Each row of a before or after table is a point. One or more steps were done to the points. Then noise was added and the rows were shuffled. The steps act on columns, c1 being the first. Write out the steps. A step turns or swaps two columns, mirrors them in a line or flattens them onto one, adds a multiple of one to another, or multiplies or shifts one. Angles are multiples of 10 degrees, from the lower column toward the higher: turns from -170 to 170, lines from 10 to 170 but not 90. Use the fewest steps. Two steps may share a column if one is a turn and the other turns, adds or multiplies; they go together, in the order done. Otherwise the lowest column goes first.

Before (12 x 2):
[[ 20  19]
 [ 25 -43]
 [ -3 -39]
 [ 37 -13]
 [ 27 -10]
 [-24 -19]
 [-17 -27]
 [ 35 -42]
 [-40  37]
 [-19  37]
 [ 39  22]
 [-21   4]]
After, 12 rows:
[[ 21  37]
 [-10  25]
 [ 36 -18]
 [-16 -28]
 [-31 -14]
 [-13  36]
 [-41  24]
 [-40   0]
 [  4 -21]
 [ 35 -38]
 [-41  36]
 [ 19  22]]
Steps: swap c1 and c2

Before, 8 rows:
[[ 24 -45  26 -12]
 [ 34  35  41 -10]
 [ 10 -48 -21   4]
 [-54  29 -15   5]
 [-23 -36  12 -24]
 [ -5  32 -46 -49]
 [ 33   4  -9 -15]
 [  2   6  40 -15]]
After:
[[ 34 -45  33  36]
 [-23 -20 -48  31]
 [ 32  38   0   4]
 [-12  -7   5  32]
 [-12  51  -7  26]
 [-11  37  39   2]
 [ 38 -34   5 -39]
 [  7  10 -42  13]]
Steps: turn c1 and c4 by 140 degrees; turn c2 and c3 by -160 degrees

Before (13 x 8):
[[-34  -7 -10 -37  -7   0  -5 -24]
 [ 18 -40  34  -1  39 -16  36  19]
 [ 52 -23  -7   1 -18   8  37  -2]
 [ 72 -19  48  33 -40 -20  37 -61]
 [-32   7  -8  17 -22  -1 -31 -16]
 [-20  12 -61 -26  -6 -40 -48  10]
 [ 10 -22  17  59 -15  -2  44 -31]
 [ -5  -3 -12 -10  49  23 -42   0]
 [-20 -28 -22 -17  -2 -12 -44  22]
 [ 32 -25  33  -7  50 -25  33 -23]
 [ 41 -39 -13  32 -32  -7  47 -83]
 [ 32  26  -8 -14  35 -22  31  19]
 [ -6  20 -15 -42   4   1 -13  27]]
After (13 x 8):
[[ -7  33  11 -16  34  -6  -5   9]
 [ -6 -12  26 -44  18  -9  -1 -16]
 [-23 -11  55 -23   3 -46 -43  23]
 [ 71  -9 -73  35 -41   3   4  29]
 [ 30   6  18 -10  45   3   0 -16]
 [ 31  50 -37  -2  22  -2  -1   4]
 [-32 -19   1  15 -12 -17 -11  16]
 [ 53   4   2   2 -30  24  20   2]
 [ 11   4 -29  58 -24  18  16  19]
 [-21  21  31 -16 -20 -31 -21  -7]
 [-32   2  -2 -34 -13   2  -4  25]
 [ 17  52 -20  -3   1   9  11 -35]
 [ 42   8 -28  33 -47  23  16  80]]
Steps: mirror c2 and c5 in the line at 70 degrees; turn c3 and c8 by -150 degrees; flatten c6 and c7 onto the line at 40 degrees

Before (10 x 11):
[[ -7 -27 -26  15 -20 -38 -22 -46 -28  -4  -3]
 [ 22  24  -3 -21  -1 -25  26  17  59 -26   8]
 [ 12  -3 -30  23 -23 -24  10  33 -32  22   2]
 [ 12  33   9 -28  23 -23  18  29   6 -53  36]
 [-36 -42  30 -22  21 -22 -22 -20 -21  28 -23]
 [  3  18 -28  11  12 -18 -42  -6 -31  -4 -24]
 [ -5 -25  22 -25  50   7  19 -61  -2  -4 -17]
 [-17 -53  27 -11  62   9   4 -22  27 -43 -17]
 [ 35   2 -46 -21   1 -18  -6  48  22   3  48]
 [-66 -13 -14  23   4  -9 -16 -44 -34  35 -12]]
After (10 x 11):
[[ 36   5 -45  47  -1   0 -10 -65 -48   8 -21]
 [ -4 -32 -24  -5 -19  -2 -23  56  55   2  15]
 [ 20  26  -9   7   2   9  27  -4 -64 -23 -21]
 [  4  12 -29 -24   9  -4 -42  -1  31   2   9]
 [ 15  -3 -30   2 -24  -8  13 -61   9  23  22]
 [-68 -12 -17 -11   4 -10 -14  54  54  34  24]
 [-32 -42  35 -24  25  -6 -20  22  32  31 -23]
 [ -4 -25  27 -18  50  -1  19  96  40  -4 -22]
 [-15 -53  30 -17  67   3   4  42 -14 -44 -14]
 [ 10  35  10  36  24   8  17 -44 -17 -47 -32]]
Steps: swap c4 and c11; flatten c6 and c10 onto the line at 100 degrees; multiply c8 by 1.6; turn c8 and c9 by -160 degrees

Before, 12 rows:
[[ 29 -38 -43  15 -22   0  17  -4  13  31  28  20  15  13]
 [ 53 -16  13   4  21 -35  -3 -11 -14 -16  14  36   5  44]
 [ 17   3  11  17   6  37  38  15   6 -28   5  27  24  11]
 [ 22  19 -11  18  22   5   7  62  37  27  27 -41 -32  36]
 [-39  20  13   2 -20  56   8 -42   6  11  44   0 -58   6]
 [ 49  -8   4   3  25 -31  38 -28  25  -2  12 -15  -4  33]
 [ 33   7  -4 -59 -26  37 -33 -26  14  43 -23  10 -11  32]
 [ 42 -17 -57  26  16  17   5 -50  51 -13   1  12  39  -9]
 [ 32 -15  -5  16 -41 -28  15 -19  12 -41 -31  60 -23   0]
 [ 54  42  25 -14  -8  -7 -14  11  -7   5  -3 -29   5  -2]
 [-17 -54   4  -8 -30  17 -11 -15  20  34  22  20 -37 -14]
 [ -3   9 -21 -15   6  -2  25  18   4 -32   7  -1  19 -10]]
After:
[[ 56 -15  -3  26 -44 -20 -24   4 -39  17 -29  60  15 -21]
 [-13  46  26 -11  -4  -9   3  13   8 -10  -7 -27 -14  18]
 [ 58  -7   6  15   7 -28  -5 -38  -1  26  15 -14  39  27]
 [ 21   5  -3 -68 -32  11 -11 -10  41  12 -19   9 -33 118]
 [ 87 -40 -42  15 -23   4  14   9  29  11  29  21  17  -8]
 [ 78 -18  15  15  19 -29   2 -23 -18 -14  14  36  -5  37]
 [-10  18 -10  12  48  10 -31  40  25  40  26 -41   9  13]
 [-16  14 -22 -16  14  -9  19  12 -29  -1   5  -4  20   8]
 [ 12   4  13   4  12  40  24  13 -28   7   3  27  36 -12]
 [ 65 -52   6 -16 -34  11 -35   6  33  20  19  23  -7  -2]
 [-72  19   7 -15 -38  53 -56 -25   9   6  41   3  10   1]
 [ 67 -15 -58  19 -13  23  37 -52 -11  49   3  15   6 -44]]
Steps: add -1.5 times c2 to c1; add -1.5 times c4 to c14; turn c4 and c6 by 20 degrees; turn c5 and c8 by -30 degrees; swap c7 and c13; swap c9 and c10

Before, 10 rows:
[[ 36  17  10 -38  28  31 -13   7 -46 -16  11 -47 -35  11   9   4 -11   5]
 [-12  40 -23  32  22   0  34   3  -1  -5 -14 -28 -22   4  16   0 -34 -11]
 [-11 -31 -48 -20  -3   2  26   8   6  13  23  36  -3   9  19  17 -24  51]
 [  7  40  -7 -54  18  14   3  35 -65  29  17 -27 -46  20  -7 -15 -19  -1]
 [-17  -2 -35 -43 -40   4  16   6 -37  -8  21  26 -13  35  39  33 -30  14]
 [-12  40 -42  25  24  37   1   3   9 -19 -10 -30 -57 -12 -16 -13  21 -28]
 [ -9  44 -28  21  -2  11   8 -11   9 -21 -59 -30 -31 -25 -13 -38   1   3]
 [-29   9 -51  38  24  13  25  -8 -36 -24 -35 -31 -15 -30  -8 -25  -7 -23]
 [-26   2 -31 -33 -29 -23  -3  -3 -22  12  61  23  18   1  18  45 -25  45]
 [  0   1 -44 -45 -13 -14  18  13 -24  23  24   8  23  37  32  45  16  35]]
After:
[[ -21  -27  -34  -33  -87  -23   14   -4  -26   16   65   19   25    3
    22   -4   -3   47]
 [  26   -4   14  -33   85   28   -4    9  -46  -18   11  -44  -36   13
    11   19  -20    9]
 [  -8  -24  -22   34   67    1  -38    4    3   -5  -14  -25  -24    2
    15  -21  -46   -9]
 [ -16   -4  -51   36   71    9  -19   -8  -39  -25  -36  -30  -15  -32
    -9  -16  -14  -25]
 [   3   11  -43  -41  -36  -13   -8   13  -26   26   24    9   27   41
    34  -19    0   34]
 [   1  -10   -8  -50   57   17   -6   39  -65   29   18  -28  -44   19
    -3   -6  -48   -4]
 [  -7   24  -39   21   74   38   12    6   11  -16  -10  -35  -59  -15
   -16   -2  -36  -27]
 [  -7  -34  -45  -17   -8    0  -18    6    6   15   26   29   -6   12
    18  -21   26   50]
 [  -3    9  -30   18   -9   10  -12  -12   11  -19  -62  -27  -34  -23
   -12   -4  -42    1]
 [  -9  -28  -38  -46 -119    2  -32    3  -36   -8   15   27  -15   38
    36   -3   -4   13]]
Steps: multiply c1 by 0.7; turn c2 and c17 by -80 degrees; multiply c5 by 3; add -1.5 times c15 to c16; turn c7 and c16 by -110 degrees

Before:
[[ 19   0 -42 -36 -29   4  27  14 -21  30 -27 -48   2  24 -55  -3  -1  -1
    9  -2 -17  60  54  19]
 [ -4 -10 -22 -54 -10   3  15 -40 -17 -13 -48 -30 -21  16 -42   7  -6 -27
   40 -28 -11  39  32 -23]
 [  1  25  14 -31  22   0  17  31 -90  10  44 -36   6  21  11 -13  14   6
   -5 -37  26 -16  18 -16]
 [-44  28  46  54  -3   5 -15 -24   2  50 -37 -27  33  -1 -56  -3  65 -21
  -58   5  15   6   3   9]
 [ 23 -17 -62  16 -31   0 -13 -10   1  -1   3  -6  26 -11 -33 -20 -40 -43
  -27 -32  10   3  -9 -30]
 [ -9   6  28 -61 -43   3 -19   0 -28  39  40 -14 -46  -3  -3  20 -37 -29
   15 -38  -2  52  -7 -36]
 [  1  22 -15  32  21 -16 -18 -17   7  41 -29  13  25 -16   5 -22  31  -2
    9  12 -41  10  75 -22]
 [ 25  39 -37 -23 -10  38  -6  28 -11  73 -36 -18 -14  -3  -7 -14 -31   6
   -5   1 -46  17   3 -22]
 [  2  30 -14 -26  20 -10  18 -15 -36   7  46 -31 -39  37  -2  -5 -39   5
  -37  39 -35  -5  -7  46]
 [  5 -22  -1 -11 -45  33  -8  51 -16  41  21 -36   8  36  22 -59  46   5
  -34  10  -5 -42 -15  18]]
After, 10 rows:
[[ -6  25  15 -34  22  -1  18  31 -90  21  43 -36   5  -9 -11 -53  14  -1
   -5 -45  26 -15  17   7]
 [ 49   0 -41 -18 -30   4  27  14 -21  23 -27 -48   1 -30  27 -43  -1  -9
    9  27 -17  59  54  36]
 [ -3  22 -15  17  21 -16 -18 -18   6 -16 -28  12  25 -41  -4 -61  31   3
   10  17 -41  10  75 -28]
 [ 23  -9 -22 -58 -10   4  16 -40 -17  15 -49 -30 -21  14  43 -33  -7  13
   40  -9 -11  38  32  16]
 [-12 -23  -2 -12 -45  32  -8  50 -16  35  21 -36   7 -41 -20 -99  47   2
  -34 -12  -5 -44 -15   4]
 [  3  31 -14  15  20 -10  18 -15 -36  37  47 -32 -40  -8  -2 -44 -39  -5
  -36  37 -36  -5  -7  57]
 [ 23  38 -38 -48 -10  38  -5  29 -11  -3 -36 -18 -14 -74 -12 -55 -31  -2
   -6   9 -46  17   3 -23]
 [ -4   7  28 -72 -42   4 -19  -1 -28  -2  39 -14 -46 -40  17 -20 -36  23
   15 -12  -1  52  -7  11]
 [ 39 -16 -63  -7 -30   0 -13 -10   2 -12   2  -6  26   0  24 -60 -41  37
  -26 -31  11   4 -10 -33]
 [  2  27  47  45  -4   6 -14 -24   2  -1 -36 -27  32 -49  74 -44  65  -6
  -57   8  14   6   3 -30]]
Steps: turn c1 and c15 by 40 degrees; turn c15 and c18 by 160 degrees; add -0.7 times c6 to c24; turn c4 and c24 by -40 degrees; turn c10 and c14 by -90 degrees; shift c16 by -40; add 0.5 times c22 to c20
